Each row is a point. Each copy is the shape, with its points in the same order, stretched, turned, moved and blurred by noise. Some copies are also mirrored. Which?

Shape (8 x 2):
[[ 1.6  0.0]
 [ 1.1  1.6]
 [-3.5 -2.2]
 [-2.2  0.5]
 [-1.3  0.4]
 [-6.5 -3.5]
 [ 1.5  2.4]
 [ 2.5 -6.2]]
Copy 1 (8 x 2):
[[-1.6  1.5]
 [-3.0  2.2]
 [-2.1 -5.0]
 [-3.3 -1.8]
 [-3.0 -1.0]
 [-2.6 -9.1]
 [-2.9  3.3]
 [ 2.6 -1.7]]
Copy 1 is: only turned
Copy 2 (8 x 2):
[[ 2.5 -0.3]
 [ 2.8 -1.9]
 [-3.2  0.1]
 [-1.0 -1.6]
 [-0.1 -1.4]
 [-6.6  0.7]
 [ 3.2 -2.3]
 [ 1.5  5.0]]
Copy 2 is: mirrored
Copy 3, 8 rows:
[[-2.0 -0.4]
 [-1.6 -2.6]
 [ 1.8  2.1]
 [ 1.4 -0.8]
 [ 0.2 -1.0]
 [ 4.4  3.7]
 [-1.4 -2.5]
 [-3.3  5.6]]
Copy 3 is: only turned

Shape, 7 rows:
[[ 0.0 -1.8  0.5]
 [-1.4  0.5 -0.9]
 [-0.8 -4.3  5.3]
 [-3.1  2.4 -1.4]
 [ 0.4  1.9  2.8]
 [ 0.1  3.7 -2.1]
 [-0.6  3.7 -1.8]]
Copy 1:
[[-0.5  0.4 -2.2]
 [-2.1  0.7 -0.1]
 [ 1.1  3.2 -9.3]
 [-2.9  2.2  2.4]
 [ 0.5  3.1  1.1]
 [-1.8 -0.1  6.1]
 [-1.8  0.8  5.1]]
Copy 1 is: mirrored
Copy 2:
[[ 0.0  1.4  0.4]
 [-0.1 -2.3 -2.3]
 [ 0.6  2.6  6.9]
 [-1.1 -5.3 -2.4]
 [-3.3 -3.0  1.8]
 [-3.2 -4.7 -4.6]
 [-2.6 -5.9 -3.6]]
Copy 2 is: only turned
Copy 3, 7 rows:
[[ 2.5 -0.7 -2.5]
 [ 0.3 -0.4 -0.1]
 [ 8.3 -3.6 -3.6]
 [-0.9 -0.6  2.4]
 [ 1.1 -4.6  0.6]
 [-3.8 -1.2  1.7]
 [-3.1 -1.3  2.3]]
Copy 3 is: mirrored

Shape (8 x 4):
[[-0.9 -0.9  4.4  5.5]
 [-2.3  3.5  4.0 -2.9]
 [ 0.7 -1.4 -1.5 -2.4]
 [-3.4 -3.8  1.4 -2.5]
 [ 3.0 -2.6 -2.5 -3.2]
 [-3.0  1.7  1.0  0.3]
 [-1.4 -4.0  0.0 -0.5]
 [-2.8  2.2  3.3 -1.3]]
Copy 1, 8 rows:
[[-5.5  8.2 -2.8  2.0]
 [ 0.3  4.8  1.4 -4.4]
 [ 2.7 -0.7 -1.0  1.4]
 [ 1.2  2.6 -5.2 -0.6]
 [ 4.4 -1.7 -0.1  3.0]
 [-1.8  2.4 -1.8 -1.1]
 [ 0.9  1.5 -4.8  2.1]
 [-0.8  4.4 -0.4 -3.4]]
Copy 1 is: mirrored
Copy 2 (8 x 4):
[[-0.4  4.0 -4.3  7.4]
 [ 3.6 -0.8 -3.1  0.8]
 [-1.8  0.7 -1.1 -3.6]
 [-1.5 -0.6 -5.5 -1.8]
 [-1.8  1.8 -0.1 -6.0]
 [-0.2 -0.7 -2.6  3.6]
 [-2.7  0.9 -3.9 -0.7]
 [ 1.9 -1.1 -3.4  2.3]]
Copy 2 is: only turned
Copy 3, 8 rows:
[[ 4.5  0.8 -6.4  1.6]
 [-3.8 -1.8  3.6  0.7]
 [-3.3  2.8  1.4 -2.3]
 [-6.0  3.7 -3.3 -1.7]
 [-4.5  3.3  2.0 -4.9]
 [-0.4  1.8  0.0  2.0]
 [-2.9  4.4 -3.9 -1.8]
 [-2.7 -0.3  1.1  1.3]]
Copy 3 is: only turned

Shape (11 x 6):
[[-4.8  0.9  0.2  0.5  1.8 -0.2]
 [ 1.0 -0.2  2.1  0.9  5.4 -3.7]
 [-6.0  2.4  0.8 -1.9 -1.1 -0.4]
 [-6.1  1.6 -2.4 -2.7  5.5  3.0]
 [ 2.4 -3.7 -1.3  3.7  2.1 -5.1]
 [ 0.4 -3.2  1.3 -4.3 -1.8  2.0]
 [ 2.1 -1.0  0.1 -0.5 -2.0 -0.3]
 [ 0.8  3.9 -2.5 -0.7 -1.8 -4.2]
 [-0.7  4.9  1.5  0.5 -3.2  3.3]
 [ 0.4  1.9  1.8 -4.6 -0.4 -0.4]
 [-0.2 -0.2  2.1  2.7  4.4 -3.1]]
Copy 1 (11 x 6):
[[ 2.8  1.9 -0.2  4.9 -0.7  2.9]
 [ 2.0 -5.0 -0.5  1.2 -4.1  0.5]
 [ 1.7  5.8 -2.7  4.8 -0.5  2.5]
 [ 1.3  2.1 -1.4  6.8  2.9  7.8]
 [-0.2 -4.7  5.5  0.3 -6.0 -2.6]
 [-2.5  3.4  0.8 -3.1 -5.2  3.4]
 [-0.8  1.5  1.4 -2.9 -3.0 -0.4]
 [-0.7  2.6 -2.1  1.3  0.9 -3.2]
 [ 3.9  5.1 -2.7 -0.9  3.8  1.0]
 [-1.1  3.0 -4.3 -1.4 -1.8  1.7]
 [ 3.3 -4.2  0.8  1.9 -3.5  0.2]]
Copy 1 is: mirrored
Copy 2 (11 x 6):
[[ 2.0  1.9  1.8  0.9  2.6 -2.5]
 [-3.6  4.1  3.5  0.7  4.4  1.5]
 [ 3.6  1.4 -1.5 -1.1  2.7 -3.5]
 [ 1.1 -0.4  0.6  5.4  4.9 -6.9]
 [-4.1  6.2  2.9  1.0 -0.7  3.7]
 [-2.8 -1.8 -5.2  0.4 -2.3  3.0]
 [-2.9  0.2 -2.4 -1.6 -1.8  1.2]
 [-1.4  5.0 -2.3 -2.6  1.1 -4.3]
 [ 0.7 -3.5 -1.3 -5.6 -1.2 -5.2]
 [-2.4  0.3 -4.4 -1.2  1.8 -1.1]
 [-1.6  3.7  4.7 -0.2  3.1  1.8]]
Copy 2 is: only turned

Shape:
[[ 1.4  1.8 -0.4 -2.5  5.8 -2.1 -1.1  2.1]
 [-1.8 -2.7 -1.3  1.4 -1.8 -0.6 -4.1  0.3]
 [ 1.0  0.0 -5.4  2.0  1.3  1.6 -3.9  5.4]
 [-0.5  1.1 -0.4  0.9 -1.2  7.8 -3.4  1.1]
 [ 1.1  0.0 -8.8  0.0 -2.0 -3.4 -2.3  0.8]
 [-0.6  2.5  0.0  1.7 -2.8 -3.8  2.8  1.1]
 [ 3.6 -1.9  0.3 -0.4  1.4 -3.7 -3.7 -0.5]
 [-0.6  1.9  0.2 -5.4 -1.6 -2.9 -0.7  2.5]
 [-1.2 -0.2 -3.4  0.0  0.7 -4.3  9.2  4.6]
 [ 0.5  2.5 -1.6  1.1  1.1 -2.0 -1.3  2.9]
 [ 2.3 -1.3 -0.1 -2.5 -2.0 -1.6 -0.2  2.6]]
Copy 1 (11 x 8):
[[-0.4 -0.9 -2.9 -3.0  7.6  1.3  3.9 -1.0]
 [ 6.3 -0.6  0.0  0.6 -0.8 -2.7 -1.6 -2.3]
 [ 4.1  0.5 -3.8  0.2  5.6 -6.0 -1.1 -4.2]
 [ 3.4  6.2 -2.0 -2.4 -0.2 -5.8 -2.2  3.3]
 [ 1.0 -5.7  1.2  5.4  1.8 -6.0  2.7 -6.1]
 [-4.6 -4.3  2.3 -1.2  1.4 -2.3 -3.7 -1.9]
 [ 4.4 -0.9  1.3  1.6  5.1  0.5  0.7 -0.2]
 [-0.7 -7.3 -0.1 -1.2  4.3 -1.8  2.3  2.3]
 [-9.6 -9.3 -4.3  0.3  2.0  0.4 -2.3 -2.6]
 [-0.2 -1.3 -0.6 -2.2  5.6 -3.1 -0.9 -3.5]
 [ 0.8 -4.8 -0.5  1.7  4.0 -1.9 -1.2  3.2]]
Copy 1 is: only turned
Copy 2, 11 rows:
[[ 1.7  1.2 -2.3  2.7  3.6  3.9 -0.1  3.4]
 [ 3.9  1.5 -2.7 -2.7 -3.6  0.6  1.5  0.8]
 [ 3.7  0.7  0.5 -3.6 -2.9  1.8  0.9  5.5]
 [ 6.3 -2.3  4.5  0.6 -2.7 -2.5  2.5  2.1]
 [-1.5  6.6 -2.5 -7.2 -2.3  2.3  4.0  3.6]
 [-1.9  0.7 -0.7  2.3 -3.2  3.8 -0.3 -1.6]
 [ 1.8  1.5 -5.3 -3.5  1.9  4.9  4.6 -0.7]
 [-0.3  2.2 -2.2  3.7 -1.4  0.8  3.4  2.2]
 [-6.0 -0.3 -1.4  2.4 -0.5  0.4 -5.2  2.4]
 [ 1.5  1.1 -0.4  1.3 -1.3  4.5  0.7  2.0]
 [-0.8 -0.1 -2.5 -1.3 -1.2  1.0  4.3  1.0]]
Copy 2 is: only turned
Copy 3, 11 rows:
[[ 2.3  2.0  0.0 -2.9  3.8  1.9  0.3 -1.6]
 [-2.5 -0.1  0.1 -1.8 -3.3 -0.4  4.5 -3.7]
 [-1.7 -1.1 -2.5 -5.3 -2.9  5.7  2.8 -2.1]
 [ 0.4 -3.3 -0.8  3.5 -1.7  5.7  3.0 -2.2]
 [-2.9 -3.7 -0.5 -8.8 -1.4 -0.9  2.5 -2.1]
 [-3.4  0.3 -0.8 -1.7  1.7 -0.1 -2.4 -0.3]
 [ 2.4  1.5 -1.7 -4.2 -0.4 -3.7  1.8 -3.1]
 [-0.5 -0.3  3.0 -2.1  1.3 -0.4 -2.2 -2.8]
 [-3.8  3.8  0.7 -4.2  3.0  1.8 -3.1  4.6]
 [-1.5  0.1 -1.8 -3.4  0.8  2.6 -0.3 -2.1]
 [ 1.1  0.1  0.2 -2.5 -0.6 -1.2 -1.0 -1.1]]
Copy 3 is: mirrored

Shape:
[[ 4.5  1.2 -2.1 -0.1  2.2 -2.1  2.6 -0.9  0.4]
 [-0.7  0.7  3.2 -4.0 -3.2  3.5  0.1  2.1 -4.7]
 [-2.9 -3.7  0.8 -0.7  1.0  5.3 -0.4  4.0  3.4]
 [-0.1 -1.0 -0.8 -2.7  0.9  1.1  0.4 -3.3 -3.9]
 [ 0.2 -4.3 -1.7  1.8  3.1 -1.0 -1.3  2.9 -1.8]
 [ 3.4 -0.2 -0.8  1.6  0.6 -3.5  0.8 -2.6  1.8]
 [-5.5  0.1  2.1 -3.4 -3.2  1.2 -2.4  4.9  2.4]
 [-2.5  4.5  0.4 -2.9 -1.9  1.0 -1.7 -2.2 -1.8]
 [ 1.5  2.3  1.5 -0.2  3.4 -1.1  1.4 -1.9 -1.9]
 [ 5.5  3.1 -4.2 -2.5  2.8 -0.4  0.6 -2.2 -3.1]
 [-0.1 -2.2  1.8  2.4  1.1  2.4 -4.5  2.8  1.5]
 [-2.0 -3.0  3.4 -2.9  2.0  0.3 -3.6  3.8  3.9]
 [ 1.9  0.9 -2.3  2.1  4.8 -1.6  1.9  0.7 -0.3]]
Copy 1, 13 rows:
[[ 2.5  3.0 -2.4 -4.5  3.8 -4.2  0.4 -2.4 -0.3]
 [-4.9 -0.5  5.9  1.8  4.6  3.1 -2.2  2.5  0.8]
 [ 1.9 -4.7  5.1  4.9 -1.8  3.7  0.9  0.4  4.3]
 [ 1.9  0.1 -0.5 -2.5  5.2  1.8 -0.5  1.4 -4.8]
 [-2.2 -4.0  0.1  0.0  0.7 -2.2  2.5  1.4 -1.5]
 [ 1.7  2.5 -4.3 -2.9  0.2 -2.7  0.0 -3.7 -1.7]
 [-6.0  0.3  7.2  5.2 -2.4  6.2  0.9 -2.2  1.9]
 [-0.6  3.9  3.6 -2.9  2.6  6.6 -0.3 -1.2 -2.2]
 [ 2.8  4.6 -1.4 -3.9  1.7  0.0 -0.1  0.9 -2.6]
 [ 2.1  2.6 -2.7 -6.4  9.9 -1.3  1.7  0.9 -0.9]
 [-1.9 -2.5  0.4  2.4 -3.0  3.1  1.0  1.2  4.1]
 [-1.8  0.4  2.0  5.8 -3.7  4.6  1.8  0.6  2.4]
 [ 2.9  1.1 -0.5 -4.9  1.6 -3.0  2.9 -0.6 -1.2]]
Copy 1 is: only turned
Copy 2, 13 rows:
[[ 1.9 -3.3 -4.3 -0.5 -3.0 -1.6 -0.2  0.8  1.0]
 [-5.8 -6.8  2.8  5.3  0.5  4.8 -1.1  1.6 -1.8]
 [-8.0  2.0  1.2 -3.1 -2.4 -2.0 -2.5 -3.7 -6.5]
 [-1.3 -1.7  1.3  3.0 -3.7  2.0  0.9  4.8 -1.4]
 [-1.2  1.6 -0.9 -2.0 -6.5  2.0  1.2 -2.9 -0.7]
 [ 3.6 -0.9 -1.8 -2.3 -0.2 -1.4  1.3  0.9 -0.9]
 [-7.7  0.9  0.6 -0.6  6.6  4.5 -1.8 -0.6 -4.6]
 [-2.0  0.5  0.4  4.9  5.0  3.3 -0.2  4.6  0.7]
 [ 1.1 -1.6  0.1 -0.1 -1.5  1.3 -2.9  2.4  2.8]
 [ 2.2 -3.2 -6.3  5.6 -4.8  0.3 -0.4  2.3  2.4]
 [-1.6  3.7  1.2 -0.7 -0.8  0.4 -2.5 -5.9 -3.3]
 [-3.7  2.2 -0.4 -3.5  1.4  3.4 -7.0 -2.6 -7.1]
 [ 0.4  0.7 -3.1 -2.4 -5.1 -1.5 -0.9 -1.2  3.9]]
Copy 2 is: only turned

Shape (17 x 11):
[[ -7.0   4.2  -3.7   0.2   0.6   2.9   1.9   2.0   2.2   0.9   0.4]
 [ -0.7  -4.0   2.1   0.7  -0.6   0.8   1.7  -1.7  -1.8   2.3   0.4]
 [  3.4  -4.7   0.4  -6.4   1.5   2.1   1.6  -0.3   2.0  -0.3  -3.8]
 [  3.1  -4.4   2.4   1.4  -1.4  -0.9  -5.2   3.9   0.7   2.1  -0.6]
 [  0.7  -4.9   1.3  -2.3   0.0  -1.0   0.5   3.6   0.9  -0.1   7.8]
 [  4.4   1.5   2.9   0.0  -0.3  -1.6   0.7   1.6   3.8  -1.6  -2.6]
 [  4.0  -2.3   3.4   1.5   3.3   1.7  -2.5   1.8   3.0  -1.6  -1.3]
 [  3.4  -4.8  -5.4   0.6   0.3  -0.9   1.8   1.0  -1.2   2.8   0.4]
 [  4.7   9.4   3.2   0.3   0.1  -0.6  -4.3   0.5   1.2   2.5   2.6]
 [  4.1   0.1  -2.3  -3.9   1.3  -0.8   0.8   0.6   0.5   1.3  -3.5]
 [  4.0  -2.9   2.5   1.8   3.8   0.4   1.7   0.5  -1.3   1.0  -3.4]
 [  1.8   3.0   3.1   0.2  -1.4   1.8   0.2   1.9  -1.6   2.7  -3.6]
 [  3.0  -1.9   2.9  -0.2  -0.5  -0.1   1.4   3.9  -1.5  -4.6   6.4]
 [  1.5  -1.6   2.0  -0.1  -0.2   4.3  -1.9   2.3   3.2  -2.7  -1.2]
 [  1.9   2.6   1.7   1.4   0.5  -1.6   1.3  -2.9  -2.2   0.4  -3.2]
 [  3.6  -2.2   2.6   1.0   1.9  -0.5  -0.1 -10.0  -1.9   0.5   3.1]
 [  2.2  -1.8   0.8  -0.3   4.9  -1.0   0.3   3.3  -2.3  -4.7  -1.5]]
Copy 1:
[[-4.0  2.2  6.7 -2.6  2.2 -1.4  1.3  3.4 -6.2 -1.1 -6.3]
 [ 5.3 -2.4  3.2  1.9 -4.9  2.9 -0.1  0.1  0.6 -2.7  0.7]
 [ 0.4  2.4  7.0  9.1 -2.1  2.7  1.4 -1.5 -0.2  2.4  1.0]
 [ 4.6 -3.4 -2.7 10.5  0.2  1.8 -2.2 -1.8 -2.0 -3.6 -1.1]
 [ 2.4 -4.5 -2.8  4.6 -6.7 -0.2 -1.9  6.3 -3.7 -0.6 -0.9]
 [ 4.1  6.6 -0.7  7.1  3.0  0.0  0.2 -1.5 -0.6  2.2  0.3]
 [ 1.0  6.0 -1.5  9.2 -1.6  1.9 -0.1 -3.4 -0.9 -2.6  0.5]
 [ 5.0 -5.1  2.3  1.6  1.9 -1.6  4.1  0.3 -5.4 -2.4  1.1]
 [-0.9  4.4 -2.6  5.0  5.5 -3.2 -7.9 -4.6 -0.9  0.6  4.5]
 [ 2.1  1.2  5.5  5.5  3.5 -0.7  0.2 -3.1 -3.0  3.3  1.1]
 [ 5.8  4.5  3.1  4.7 -3.1  2.2  0.3 -5.2 -2.0 -1.0  1.2]
 [ 3.9  2.8  3.7  4.6  2.2  3.3 -3.8 -3.2 -4.0  0.0  2.1]
 [ 0.5 -1.4 -8.0  3.1 -5.9  2.1 -2.5  4.2 -5.3  0.3  3.1]
 [-2.4  4.1  0.2  8.2  0.1  3.3  0.5  0.5 -2.9 -2.9 -0.4]
 [ 4.4  2.9  2.4  0.0  1.0  0.3 -1.4 -5.3  1.8  1.3  3.1]
 [ 2.9 -0.5  1.1  0.4 -4.7 -0.4 -0.5 -4.4 10.7 -2.4  8.2]
 [ 0.1  3.1 -1.8  3.3 -4.2  1.0 -0.5 -3.7 -4.4  2.3 -0.5]]
Copy 1 is: mirrored
Copy 2:
[[-0.4 -2.1  1.2 -2.2  0.6  0.3  3.4 -1.6  1.7 -2.0 -6.9]
 [ 0.4 -1.3  0.9  4.0 -3.6  1.9 -0.3  2.5  1.5 -3.6 -1.6]
 [ 3.7 -2.7  2.0 -1.5 -2.7 -0.2 -0.2  2.5  1.1 -2.2  4.9]
 [-2.9 -0.9 -1.3  2.0 -0.1  1.6 -0.3  1.4  3.4 -4.3  5.5]
 [ 0.0  2.1 -0.6  5.5 -4.8 -2.9  3.0 -1.0  4.4 -2.9  2.4]
 [-3.5 -1.8 -1.1 -1.8 -0.8 -1.4 -2.8  2.6  0.4  0.8  3.6]
 [-1.6 -1.7 -2.8  0.9 -1.6  2.0 -2.1  0.4  1.6  1.3  5.7]
 [ 2.0 -0.9  4.5  2.1  3.1 -0.2  0.6  2.0  5.6 -2.8  3.0]
 [-4.5  3.6 -5.7 -3.9  0.5 -0.5 -6.5  1.4 -1.1 -1.3 -3.0]
 [ 1.8 -1.2  3.0 -3.4  1.2 -1.2 -2.2  2.0  1.7 -2.7  2.7]
 [-0.7 -2.5  0.8  1.3 -3.3  2.1 -4.2  2.1  3.5 -0.4  3.0]
 [-2.5 -2.6 -2.5 -1.4 -2.9  1.0 -5.6  3.1  2.1 -3.7 -2.3]
 [-1.1 -1.1 -3.1  7.1 -4.5 -3.6 -1.7 -0.8  3.3 -1.0  2.4]
 [-0.4 -4.0 -4.0  1.1 -0.7  0.8  0.2  0.7  1.1  0.0  3.3]
 [-1.4 -2.1  1.0 -0.7  0.1  0.6 -5.4  2.5 -1.6 -1.7 -1.9]
 [ 1.8  2.2  0.1  4.0  0.0  2.3 -3.1  3.5 -4.9 -0.4 -1.1]
 [ 0.7 -3.5  1.3  2.1 -1.9 -1.1 -3.2 -3.3  2.7 -1.2  4.1]]
Copy 2 is: only turned
Copy 3, 17 rows:
[[-1.3 -2.9  1.6  3.1  0.6 -3.8 -0.2  7.6 -0.6 -0.5 -4.4]
 [-2.6 -0.2  0.7 -0.2  0.3  1.3  1.6 -4.7  1.2  0.4 -0.6]
 [ 0.3  1.4 -1.6 -3.8 -0.6  1.5  5.5 -0.5  0.7  2.7  4.3]
 [ 2.5  2.3 -2.4 -1.4  4.0  6.5 -3.3  0.6  2.3 -2.2 -0.3]
 [ 0.7 -3.2 -4.5  1.9  4.4  3.0  0.8 -2.1  4.4  1.3  0.4]
 [ 5.8 -1.3 -0.3 -0.8  1.6  1.8 -0.3 -0.4 -3.7  2.3  2.1]
 [ 5.6 -0.7 -3.8 -1.8 -0.6  2.4 -1.2  0.1  0.9 -3.2  2.1]
 [-0.6  3.6 -1.8 -1.1  7.1 -3.2  0.3  0.2  3.2  0.5 -0.8]
 [ 5.5  0.6 -5.1  3.0 -0.9  1.7 -7.9  1.0 -4.5  2.9 -2.3]
 [ 0.9  2.7 -2.2 -3.2  2.7 -0.8  1.3  1.5 -1.8  3.4  0.8]
 [ 2.1  0.3 -2.2 -3.4  0.4  0.5  2.1 -4.1 -2.2 -2.3  0.3]
 [ 0.7  1.6 -0.2  0.3 -0.7  3.2  0.3 -1.0 -5.3  0.1 -0.7]
 [ 1.5 -4.2 -4.8  2.3  4.4  2.0  0.1 -4.1 -0.7 -0.7  4.0]
 [ 3.5 -0.4 -1.5  0.8 -0.8  2.5 -0.1  3.2  1.0 -3.2  3.4]
 [-0.6 -0.2  0.8 -2.0  0.1 -1.0 -1.8 -4.0 -4.9  2.1 -0.2]
 [-1.4  0.5 -2.1 -1.4 -2.4 -3.0 -3.8 -9.3  2.7  3.6  1.9]
 [ 1.1 -3.2 -4.7 -4.8  2.7 -0.2  0.9 -1.5 -3.2 -2.8  2.8]]
Copy 3 is: mirrored

Shape, 15 rows:
[[-2.3  1.7 -4.1  0.4  5.1 -1.4 -1.8 -5.5  3.3  2.2 -0.4  0.0]
 [ 0.1 -0.4  3.8  1.1 -0.4  8.8 -3.7  4.0 -1.5  2.6 -0.9 -0.7]
 [-1.0 -1.8  3.7  6.7  3.8  3.1 -1.5 -1.5 -1.8 -2.7  4.5  2.7]
 [ 2.7 -1.6  2.3  0.1  5.2 -2.0  3.3  1.4  4.8 -3.7 -0.3  1.5]
 [ 1.2  2.4  6.2  1.9  1.9  0.2 -0.8 -6.8 -1.4 -3.6 -1.6 -3.9]
 [ 0.4 -1.0  3.4 -1.5 -1.7  0.7 -5.0  1.8 -2.7 -0.7  1.0 -1.9]
 [-1.7  1.7 -1.3  2.3  0.0 -2.4 -1.1 -0.8 -0.8  1.4 -0.2 -2.4]
 [-6.7 -3.1 -0.2  3.7  1.7  3.7 -0.9  5.4  3.0 -4.3  0.7  0.6]
 [ 0.5  0.9 -1.8 -0.3 -1.7 -6.0 -2.2 -0.1  4.0  2.2 -4.6 -0.7]
 [ 2.8 -4.4  1.9 -4.1 -1.0 -0.2  0.1 -2.8  3.1  5.6  2.5  2.0]
 [-0.3 -0.7  1.6  3.9  1.5  0.2 -1.4  3.3  6.3 -0.6  6.5 -3.0]
 [-3.4 -2.7 -0.4  1.4  4.4  1.3 -5.9 -0.3  0.7  5.2 -3.5 -7.8]
 [ 0.3 -3.2 -2.7  2.3  1.1  1.8 -1.3  1.7  2.5  1.8  4.6 -5.1]
 [ 0.8 -1.1  2.8 -0.6  1.0 -4.6  3.0  0.1  3.4  2.9  6.1 -3.0]
 [ 0.5 -0.1  3.2 -2.5  5.1  0.3 -2.0  1.2  1.6 -0.1 -0.7 -0.5]]
Copy 1:
[[ 2.9  2.6 -2.6  2.6  3.9 -5.1 -2.8  6.6 -0.5  1.6  4.5  2.8]
 [-1.6  2.1  4.1  0.1 -2.0  0.9  6.5  7.2 -2.0 -2.1 -2.5 -0.1]
 [ 3.4  3.2  3.0 -0.9 -0.6  3.0 -8.0  0.8 -2.0 -1.7  2.5 -4.8]
 [ 1.5  0.4 -1.2 -1.9 -3.1  2.6 -4.2 -5.3 -7.2  0.2  3.1  0.3]
 [ 1.8  2.7 -1.7  2.4 -5.2  3.1 -6.7  1.1  3.2 -1.6  1.8  2.0]
 [-1.4  1.6 -1.0 -0.9 -0.3  0.2  2.2 -0.4  0.3  0.0 -4.7 -4.5]
 [-0.4  1.9  0.1 -0.3  1.3 -2.2 -1.6 -0.6  2.7 -1.4 -1.9  0.9]
 [ 1.2  2.8  0.1 -5.1  4.2  1.6 -1.1  0.3 -6.6 -4.5 -1.3 -2.2]
 [-2.0 -2.4 -2.0  2.2 -1.3 -4.0  1.9 -1.5 -3.3 -1.2 -1.8  2.9]
 [ 3.7 -1.7  2.4  4.8 -2.5 -0.9  1.7  1.7 -5.1  5.8 -0.6  0.9]
 [-1.6  4.7  3.6 -2.8 -0.9  2.1 -6.8 -2.0 -3.9  1.3 -4.3  2.1]
 [ 1.5  8.2 -2.5  1.9  0.9 -6.0  4.6  5.7 -4.5 -2.6 -1.9  1.8]
 [ 1.0  5.5  2.3 -3.7 -1.2 -3.0 -1.6  1.5 -2.5  1.3 -4.8  2.6]
 [ 0.9  3.3  2.4  0.9 -0.9  2.1 -5.6 -6.6 -0.5  3.7 -3.2  1.9]
 [ 0.0  3.3 -2.4  0.6  0.9  0.2  1.3  0.5 -3.5  1.2  1.8 -1.9]]
Copy 1 is: only turned
Copy 2:
[[ 5.5  3.9 -0.7  0.6 -4.8 -3.5  2.0  1.2 -2.3 -5.3  4.9 -1.6]
 [ 1.6 -3.3 -0.4  4.9 -0.2  2.6 -1.0 -2.4 -1.0  7.3  1.1  2.3]
 [ 4.4  2.2 -4.0 -2.1 -1.7  4.2 -2.9 -0.1 -0.1  0.1  2.2  0.9]
 [-2.3  0.7  0.3  0.0 -0.1  1.5 -2.9  0.5 -2.4 -5.0 -2.7 -2.2]
 [ 2.3 -3.9  0.0 -0.7 -5.6  1.9 -6.1  4.4 -2.4 -2.7  4.9  0.1]
 [ 1.6 -2.9  3.8  0.9 -3.5  1.4 -2.5 -2.3  0.2  4.8 -1.1  2.2]
 [ 4.9 -1.3 -1.0 -0.7 -2.8 -3.1  0.8  1.2  1.3 -0.7  1.7 -0.7]
 [ 2.2  1.0 -3.6  0.7  0.7  0.2 -2.0 -7.2  2.1 -1.1  0.8 -2.1]
 [ 0.6 -1.9 -0.1  1.7 -7.5 -3.5  3.1  0.1  1.3 -1.6 -1.3 -0.8]
 [-1.5 -0.3  6.2  2.0 -3.4  4.5  5.3  1.5 -0.3  1.0  1.3  4.4]
 [ 2.4  0.4  1.0  3.4  0.0  1.4 -3.0  2.3  4.7  0.0  0.1 -2.9]
 [ 8.1  2.0 -0.3  6.5 -2.6 -6.6 -2.1 -0.6  0.2 -2.8  2.6  3.3]
 [ 2.3  1.8  3.3  3.0  2.8 -2.9 -2.0  2.3  3.4  1.9  1.1  1.4]
 [ 3.2 -1.6  4.5  0.4  0.5  1.9  1.3  4.7  2.8 -3.2  0.1 -0.6]
 [ 2.5  0.1  1.9  2.5 -2.3  1.0 -2.2 -1.5 -3.7 -2.3 -1.2 -0.7]]
Copy 2 is: mirrored
